Each row of a before or after table is a point. The points were changed in one or more steps. Then noise was added and the rows were shuffled. The steps act on columns, c1 being the first. What was done? A step turns or swaps two columns, mirrors them in a line or flattens them onto one, adds a multiple of one to another, or multiplies or shifts one. Angles are multiples of 10 degrees, from the lower column toward the higher: turns from -170 to 170, lines from 10 to 170 but not 90. Use the fewest steps. Two steps may share a column if one is a turn and the other turns, adds or multiplies; they go together, in the order done. Otherwise the lowest column goes first.
In the rows, zero is written as 128.

Before, 8 rows:
[[124  98 144]
 [169 178  95]
 [121 178 109]
 [159 184  81]
 [ 98  77 156]
 [108 144  45]
 [132  65 143]
 [141 181  90]]
After (8 x 3):
[[150 174 108]
 [137  70 159]
 [117 189  83]
 [101  65 144]
 [106 189  95]
 [151 138  47]
 [118 100 145]
 [133 184  84]]
Steps: mirror c1 and c2 in the line at 80 degrees

Before (13 x 8):
[[138  87  88  72 111 118 191 136]
 [101 103 106 142 153 106 130  85]
 [146 211 140 128 152 123 118 140]
 [132 103  98 123  87  90 114 152]
 [ 94  97  90 136 126 122 112  82]
 [ 97 127 130 143 166 107 144 135]
 [115 120 122 116 172 121 150 152]
 [249 113  88  97 129 134 140 138]
 [105  95  87  92 128 106 105 101]
 [109 107 103 148 136 132 146 156]
 [127  87 163 137  98 143 119 117]
 [ 99 128 100 145 159 136 142 157]
 [142  88  88 122 158 144 142 156]]
After, 13 rows:
[[ 97 123 100 146 159 133 142 158]
 [112 122 121 118 171 121 148 151]
 [142  76  90 121 159 143 140 157]
 [103 108  85  94 127 105 104 102]
 [138  93  85  74 111 119 190 136]
 [ 98 138 130 144 164 109 145 133]
 [102 119 109 144 153 103 128  83]
 [132 128  94 121  87  93 115 149]
 [ 94  98  90 136 126 122 112  83]
 [109 104 103 148 138 132 146 154]
 [144 214 138 130 150 121 116 139]
 [250 108  89  97 131 134 142 137]
 [127  74 165 134  99 141 117 116]]
Steps: add -0.7 times c6 to c2

Before, 12 rows:
[[220 130 117 146 148 117 166  99 162 180 189  93 128 168]
 [183 154  56 199 128 106 219 130 134  93 179 131 125 194]
 [107 124 178 126 207  75  83 156 141 124 125 116 113 158]
 [111  96 164 142 203  69 109 163  90 175  84 156 110 115]
 [134  86 150 117 186 160  67 138 175 153 104 169 103 104]
 [134  95 174 153 188 133 141 119 191 162 137 102 152  73]
 [136 184  81 102 135  73 141 136 114  99  89 202 200  77]
 [147 110 127 148 178 146 123  74 219 195 117  64  69 122]
 [102 113 119 114 167 113 120 125 185 191 170 137 116  77]
 [157 145  97 205 125 156 134  90 154 169 178  82 146 172]
 [162 162  69 116  92  74 141 208 102  91 106 157 162  75]
 [153 164  92 149  86  95 195 167 150 133 125 153 176 183]]
After (12 x 14):
[[184 180  57 197 135 105 217 128 127  93 179 132 125  83]
 [133 122 150 114 172 161  68 139  70 153 103 168 103 176]
 [151 167  92 149 152  94 194 170 170 136 126 154 175  75]
 [218 166 117 144 161 115 166  98 108 180 188  92 129 111]
 [154 163  98 204 154 156 134  90 132 168 179  82 145  97]
 [107 157 180 124 138  74  82 157  48 124 125 115 114 121]
 [113 127 164 143  91  66 109 164  55 176  85 155 108 160]
 [135  88 173 154 190 132 139 119  66 161 135 102 153 179]
 [146 129 128 149 220 143 125  74  78 197 118  63  67 149]
 [163  66  71 118 104  73 142 207 165  91 108 159 162 118]
 [137  59  82 103 114  73 140 136 121  96  88 200 201  93]
 [102  84 120 115 187 113 122 126  88 188 169 137 115 159]]
Steps: turn c2 and c14 by -110 degrees; turn c5 and c9 by -90 degrees
